Rows are points. The ring and each string are closed loops that go straight from each point to the next, and from the last back to the first. Before rounding, they use only three directions, however many columns there are. How many times does the string pass through the ring? Passing back the other way cancels.

Ring, 10 rows:
[[ 15 -19   8   7]
 [ 11 -20   3  21]
 [  2 -11  -8  33]
 [ -7   0 -27  26]
 [-10  12 -38   9]
 [ -5  20 -26  -6]
 [ 13  24  19 -23]
 [ 23  21  42 -28]
 [ 28   7  49 -25]
 [ 24  -7  30 -15]]
String, 22 rows:
[[ -9  -5 -21  51]
 [-18   5 -52  32]
 [ -7  14 -24  16]
 [  5  10   2   3]
 [  6   5  -3  -1]
 [ -7  17 -36 -12]
 [-10  31 -42 -23]
 [  5  30   5 -15]
 [ 13  18  28  -3]
 [  4   8  -6  -1]
 [-10  10 -46  -1]
 [-31  13 -95  15]
 [-14   5 -42  31]
 [  6   0   9  23]
 [  8  -2   7  15]
 [  0  -9 -20  18]
 [ -2 -26 -23  44]
 [ 11 -26  14  47]
 [ 15 -14  27  32]
 [  9  -4   5  12]
 [ -1  -6 -25  11]
 [-11 -15 -43  42]]
Times through: 4
String:
[[ -4   6 -13  29]
 [  7   5   6   8]
 [ -2   3 -24   4]
 [-10   3 -46   6]
 [  9   5  11   8]
 [ -3   3  -8  34]
 [ -9  -8 -28  45]
 [  6 -13  12  46]
 [ 11  -8  13  20]
 [  7  -3  -5   5]
 [  2 -28 -32  15]
 [ 17 -32   6  13]
 [ 25 -11  44   8]
 [ 16  -6  18   3]
 [  5 -14 -20   1]
 [ 10 -29 -10  14]
 [ 17 -23  23  26]
 [ 12 -25  16  40]
 [  1 -20 -10  44]
 [  4  -9   6  43]
 [  8   2  11  17]]
Times through: 2

Ring:
[[-27   7  20   4   4  13   2  65  -6]
 [-51  23   5  23 -25  39  -9  43  17]
 [-35  24  -9  26 -24  32 -19  12  25]
 [ 16  11 -29  15  -5  -1 -30 -22  16]
 [ 38   0 -43  -6   0 -19 -25   1  -6]
 [ 33  -7 -31 -19   5 -23 -12  44 -26]
 [ 12  -6   2 -14  17 -15   0  63 -25]]
String:
[[-18  16 -19  12 -21  19 -17  26  10]
 [ -3  10 -14   9  -6   6 -17  17   6]
 [ 14   8  -9  14  10  -5 -23 -15  13]
 [ 19   4  -8   9  14 -10 -20  -7   6]
 [  2  10 -30   5 -15   5 -20  18   3]
 [ 15  10 -53   1 -25   1 -27  10   2]
 [ 53  -1 -58  -8  -2 -26 -32 -15  -6]
 [ 51  -3 -63 -16  -8 -26 -28   9 -16]
 [ 31  -1 -55 -18 -15 -15 -20  36 -20]
 [ 18   1 -36 -12 -10  -9 -14  42 -17]
 [  8   3 -20  -4  -3  -4 -12  37  -9]
 [  7   0 -34 -19 -16  -4  -7  71 -26]
 [ 30 -15 -14 -32  17 -29   3  82 -44]
 [ 35 -17  17 -20  45 -36   3  54 -33]
 [ 18 -13  26 -15  41 -26   6  62 -29]
 [ 11  -6  26  -3  35 -17   0  40 -14]
 [ -4   3   7   2  10   0  -6  40  -6]
 [-29  13  -9   3 -21  21  -5  64  -4]
 [-60  19  13  11 -25  40   3  84   1]
 [-51  20   1  13 -28  37  -4  66   6]
 [-95  35   6  28 -55  70  -2  80  22]
 [-72  31   8  32 -37  55  -9  45  27]
 [-22  16  10  24   0  18 -15   7  20]
 [-11  13  -3  17  -3  11 -17  10  14]]
Times through: 2
String, 24 rows:
[[ 24 -10  19  -8  39 -26  -2  35 -18]
 [  5 -10  33 -11  37 -17  10  71 -26]
 [-30   2  25  -5   6  10  11  92 -19]
 [-28  10   2   3 -11  17  -2  65  -6]
 [ -9   7   2   6   2   5  -9  35   0]
 [ -6   7   2   8   5   4 -10  28   2]
 [-22  13 -11   8 -18  18 -10  44   2]
 [-86  35  -7  27 -59  67  -7  70  22]
 [-84  38  -3  37 -54  67 -13  42  35]
 [-34  23   3  31 -15  30 -19   2  29]
 [ -1  11   3  21   9   4 -20 -10  18]
 [ -6  11 -15   9  -9   9 -16  20   6]
 [-13  20 -33  17 -29  21 -26   5  18]
 [ 15  16 -38  21 -12   3 -36 -38  25]
 [ 41   6 -33  13  10 -18 -36 -48  16]
 [ 53   3 -54   4   2 -24 -39 -44   9]
 [ 26   6 -57  -4 -20  -7 -28   8  -3]
 [  3   7 -20   1  -7   1 -15  29  -3]
 [ 30  -2 -15  -3  16 -19 -17   9  -7]
 [ 53 -10 -33 -18  18 -36 -17  18 -23]
 [ 49 -12 -45 -32   5 -34 -12  53 -38]
 [ 28  -9 -41 -32  -6 -21  -5  79 -41]
 [ 40 -15  -6 -24  31 -35  -2  54 -35]
 [ 28  -9   8 -10  33 -26  -5  34 -19]]
Times through: 0

Ring:
[[-11 -14  49 -35  -3  15 -20 -32   5 -10   1 -68 -55  -3]
 [  4   6  27 -53 -42 -17 -62 -33  38   0   5 -46 -32 -12]
 [ 13  12  15 -51 -45 -23 -68 -25  51   3   0 -26 -16 -19]
 [ 33   1  13 -24  -4  -4 -37   2  52  -2 -22  12   9 -38]
 [ 32  -4  14  -9  18  13 -12  12  45  -5 -30  22  14 -40]
 [ -4  11   6   6  24  42  26  14  29  -6 -29  18   7 -20]
 [-33  24   5   3  12  53  35   3  17  -5 -18  -2  -9   0]
 [-42  14  21  -7   8  51  30 -12   3  -8  -8 -34 -34   9]
 [-28  -6  42 -19  10  38  12 -24  -3 -11  -4 -59 -51   5]]
String, 32 rows:
[[ 11  31  -4 -52 -63 -29 -76 -20  66   9   0  -6   1 -19]
 [ -7  39  -9 -41 -55 -10 -52 -16  57   8  -1  -4   0  -9]
 [  0  10  15 -25 -13  10 -22 -10  35  -2 -11 -14 -12 -15]
 [ -6  34  -7 -32 -40   0 -37 -10  53   5  -7   2   2 -12]
 [ -4  37 -12 -29 -39   0 -35  -6  57   6 -10  12  10 -14]
 [ -5  21   5 -23 -18  12 -20  -7  40   0 -12  -3  -4 -13]
 [ 30 -18  29  -6  33  21  -1   8  30 -10 -31   5  -1 -38]
 [ 49 -32  32  12  66  32  18  26  30 -14 -47  29  15 -54]
 [ 33 -13  16  18  58  41  30  31  34 -11 -47  42  24 -46]
 [ -3  24 -10  13  23  45  31  25  40  -3 -35  43  26 -23]
 [-25  38 -11  -7 -13  33   9   3  38   1 -16  13   6  -5]
 [-13  16  10 -14  -3  27   1  -5  28  -3 -14  -8 -10  -9]
 [  3 -14  31   6  46  48  33   8  11 -13 -29  -5 -12 -22]
 [-21   2  20  15  45  65  54  11   5 -12 -28  -1 -12  -9]
 [-59  36  -1  11  13  72  59   3   6  -5 -16  -5 -14  15]
 [-70  53 -11  -7 -24  54  31 -11  17   2  -2 -16 -19  25]
 [-80  46  -1  -2 -11  67  48 -14   1  -2  -1 -31 -33  32]
 [-47   0  36   2  31  68  52 -13 -16 -14 -11 -48 -48  13]
 [-21 -16  46  -6  34  50  30 -14  -9 -15 -13 -49 -46  -2]
 [  1 -21  46 -13  29  33   9 -11   5 -13 -16 -39 -36 -15]
 [-14 -33  65 -14  39  44  22 -23 -18 -19 -10 -72 -63  -3]
 [-13 -41  76 -21  37  40  14 -32 -23 -20  -5 -89 -76  -2]
 [-31  -6  48 -38 -13  22 -14 -41  -3  -9   9 -83 -67  11]
 [-29  21  18 -39 -36  11 -27 -31  23   0   6 -48 -38   7]
 [ -4  -3  32 -29  -6  14 -19 -20  20  -6  -6 -39 -33 -10]
 [ -2  -1  29 -27  -5  13 -19 -17  24  -5  -8 -32 -27 -12]
 [-24  31   6 -41 -47   3 -37 -26  37   4   5 -32 -24   3]
 [-15  24  14 -54 -57 -13 -59 -35  39   4  10 -45 -31   0]
 [-10  16  14 -31 -24   9 -26 -17  33  -1  -4 -24 -19  -7]
 [ 16  -7  32 -38 -13  -5 -43 -20  33  -4  -7 -33 -25 -22]
 [ 40 -16  37 -52 -24 -29 -74 -24  46  -3  -6 -33 -21 -34]
 [ 36   7  16 -61 -54 -44 -95 -25  66   5  -1 -18  -7 -32]]
Times through: 3

Ring (8 x 14):
[[ -3  23  30  20  -7  -5  37   3  56  30  -7  46  17  -3]
 [-26  35  28  25   3 -22  29  30  60  42   8  33   2  13]
 [-35  35  17  14  18 -29  11  45  53  47  17  17  -9  28]
 [-13  10   8 -21  32 -31  -8  59  39  49  17  12 -19  39]
 [ 17 -14   9 -47  32 -27 -12  60  30  47   9  21 -19  37]
 [ 41 -29  11 -55  23 -12  -6  36  26  36  -5  34  -5  22]
 [ 37 -19  12 -33  10   6   7   0  31  23 -15  42  14   4]
 [ 18   3  19  -1  -3  10  25 -17  43  19 -17  47  25  -7]]
String (28 x 14):
[[-25  16   5 -20  38 -39 -14  73  40  55  25   3 -27  49]
 [-26  20  -5 -10  34 -16 -15  32  36  38  15   2  -9  35]
 [ -7  11   6 -11  22 -12  -1  24  39  35   5  19  -1  23]
 [ 17 -11  15 -39  25 -27  -3  57  35  47   7  27 -16  32]
 [ 46 -38  20 -73  32 -39 -10  87  27  57   8  33 -30  41]
 [ 57 -49  15 -86  35 -33 -17  80  20  53   4  33 -27  40]
 [ 32 -24   3 -53  29 -10 -14  33  24  35  -2  25  -6  27]
 [ -1   7   0 -13  21   1  -3   2  34  25  -2  20   9  16]
 [ 19  -7  14 -27  16  -9   5  24  36  34  -3  34   2  16]
 [ 66 -44  21 -63  13  -8   6  31  26  34 -15  52   1  11]
 [ 77 -50  19 -64   7   6   9   8  23  24 -25  58  13   0]
 [ 39 -17   6 -26   6  22   9 -29  29  11 -24  44  28  -7]
 [  4   9   4  -2   9  13   9 -21  37  17 -11  30  22   2]
 [  8   5  15  -8   9  -4  14   9  42  29  -5  35  10   9]
 [ 39 -11  34 -14  -9  -1  35   5  45  28 -18  61  18  -8]
 [ 31   2  37   8 -20  10  48 -18  52  20 -24  67  32 -21]
 [  9  19  33  26 -19  10  48 -25  57  19 -19  59  33 -20]
 [-18  29  10  21   5   6  19 -15  48  21  -5  28  21   2]
 [ -4  16  16   2   9  -8  16  13  46  32  -1  32   8  11]
 [  0  17  33   9  -2 -18  32  28  55  39  -1  45   5   7]
 [  1  19  48  14  -8 -32  45  51  64  50   4  54  -2   8]
 [-11  25  38  15  -1 -30  35  48  61  49   7  43  -3  13]
 [-30  39  38  28   1 -36  35  54  66  52  14  35  -7  19]
 [-47  49  26  33  10 -33  24  48  63  50  19  21  -8  24]
 [-37  38   3  20  18  -7   6   8  48  31   9  12   6  19]
 [-11  17  14  -2  16 -16   9  28  45  38   6  24  -1  20]
 [-17  18  20  -7  22 -36   6  64  48  53  17  21 -18  34]
 [-24  19  15 -14  32 -44  -4  80  46  59  25  10 -28  46]]
Times through: 5

Ring (10 x 14):
[[-12  25 -13  15 -25 -24   8   2  -2   3  23  14   9   9]
 [-35  -9   4  18  -5 -13  16   7  -8  -2  24  28  30  12]
 [-49 -32  15  17  12  -3  17  17 -11  -2  16  31  43  12]
 [-50 -39  17  13  20   5  12  30  -9   3   2  22  44   9]
 [-35 -27  10   8  16   7   0  38  -6   9 -14   6  31   4]
 [ -9  -3  -4   4   3   2 -12  38  -3  13 -24 -11  10  -1]
 [ 11  19 -15   2 -11  -6 -19  34   0  15 -26 -21  -6  -3]
 [ 29  48 -29   2 -31 -18 -21  23   3  16 -18 -26 -23  -3]
 [ 28  58 -33   5 -40 -26 -16  14   5  15  -5 -21 -24  -1]
 [ 15  54 -29   9 -41 -29  -6   6   4  11  10  -8 -15   4]]
String (26 x 14):
[[-62 -50  22   9  30  16   8  46  -6  10 -12  16  50   8]
 [-16 -42  15  10  25   9  -4  31 -17  -3 -20   9  27  -1]
 [ -5  -4  -3  10  -1  -6  -4  21  -9   3  -7   3  11   1]
 [-22   2  -5   4  -2  -1  -6  38   2  17 -14  -7  15   4]
 [-26  17 -11  -2  -8   1 -12  51  12  30 -24 -22  10   3]
 [ -3  31 -21  -6 -14   1 -24  55  14  34 -39 -39  -7  -2]
 [ 35   9 -13   6  -6  -8 -22  21 -12   1 -27 -16 -13  -8]
 [ 31  13 -14   8 -10 -12 -18  16 -12   0 -19 -11 -12  -6]
 [ 10  30 -19   5 -21 -14 -13  23   1  13 -11 -14  -7   0]
 [ 21  76 -41  -2 -48 -24 -22  29  18  31 -14 -37 -28   0]
 [ 51  83 -46   1 -54 -31 -27  14   9  20 -13 -37 -43  -5]
 [ 48  42 -27   9 -31 -25 -19   2  -8   0  -8 -14 -27  -5]
 [ 14  27 -18  10 -22 -19  -8  11  -4   5   0  -4  -6   1]
 [ -2  33 -19   9 -27 -20  -3  15   3  12   5  -4  -1   5]
 [-13  69 -33   8 -51 -31   2  12  17  23  23  -7  -6  12]
 [-14  73 -34  12 -57 -39   9   0  15  18  38   4  -4  15]
 [  8  18 -12  17 -22 -25   4  -6 -11  -7  20  16   3   5]
 [  5   1  -4  17  -9 -17   2   0 -15  -9  11  16   8   3]
 [-23   9  -6  13 -13 -14   7  14  -2   6  14  13  18   9]
 [-61   3   1  16 -13 -14  23  15   4  10  33  27  38  18]
 [-53 -28  14  21   6  -9  24   8 -11  -5  30  40  45  15]
 [-54 -45  22  21  18  -3  24  10 -17 -10  24  43  51  13]
 [-12 -32  11  17  13  -4   6   9 -21 -12   4  24  26   3]
 [-27 -11   3  12   2  -5   5  21  -7   4   3  13  24   7]
 [-44 -18   7  11   6  -1   9  29  -3   9   4  15  34   9]
 [-85 -25  14   7  13   9  16  49   9  24   4  15  54  16]]
Times through: 5
String, 26 rows:
[[  4  95 -46   3 -66 -37  -7  14  24  31  17 -22 -23   9]
 [ 33  77 -41   6 -54 -34 -15   6   9  16   4 -21 -31   1]
 [ 44  31 -22  10 -24 -22 -17   3 -11  -3  -8 -10 -22  -5]
 [  4  18 -13   9 -15 -14  -7  17  -3   7  -4  -4   0   2]
 [  8  74 -39  -4 -46 -20 -20  37  22  36 -15 -38 -22   2]
 [ 26  53 -32  -4 -30 -12 -29  39  11  27 -33 -41 -26  -5]
 [ 29   6 -11   4  -3  -5 -22  27 -10   5 -31 -18 -10  -8]
 [ 11  -6  -3   9   2  -5 -11  21 -13   0 -17  -3   4  -3]
 [-26   1  -4   5  -1  -1  -4  38   2  17 -13  -6  17   4]
 [-59 -12   5   1   9  10   1  56  10  28 -16  -5  36   9]
 [-57 -43  18   5  28  17   2  53  -3  16 -21   6  45   6]
 [ -9 -35  11  12  19   3  -3  24 -18  -5 -14  11  22  -1]
 [  2 -27   7  13  13  -1  -5  17 -20  -8 -12  10  15  -2]
 [-39 -41  16   7  25  13   0  43  -8   8 -19   7  36   3]
 [-58 -23   9   1  16  14   0  58   7  26 -21  -5  38   7]
 [-46   5  -4   0  -2   4  -3  52  12  30 -16 -12  24   8]
 [ -5   4  -6   8  -5  -6  -7  25  -5   8 -10  -3   8   1]
 [ 28  -1  -8   8  -1  -7 -18  19 -15  -2 -23  -8  -6  -7]
 [ 43  24 -20   4 -14 -11 -26  22  -8   6 -30 -24 -22  -9]
 [ 15   7  -9  11  -8 -12  -9  13 -11  -1  -8  -1  -1  -1]
 [ -5  37 -21   5 -27 -16  -7  24   7  19  -2 -12  -2   5]
 [ 19  87 -45   1 -58 -31 -16  20  19  29   0 -31 -29   3]
 [ 37  79 -42   6 -55 -35 -16   5   8  15   4 -22 -33   1]
 [ 40  27 -20  13 -23 -24 -12  -2 -13  -6  -1  -2 -17  -4]
 [ 15  20 -15  11 -19 -18  -7   8  -8   1   1   0  -4   1]
 [ -8  52 -26   7 -38 -24  -2  18  11  20  10  -9  -4   8]]
Times through: 3
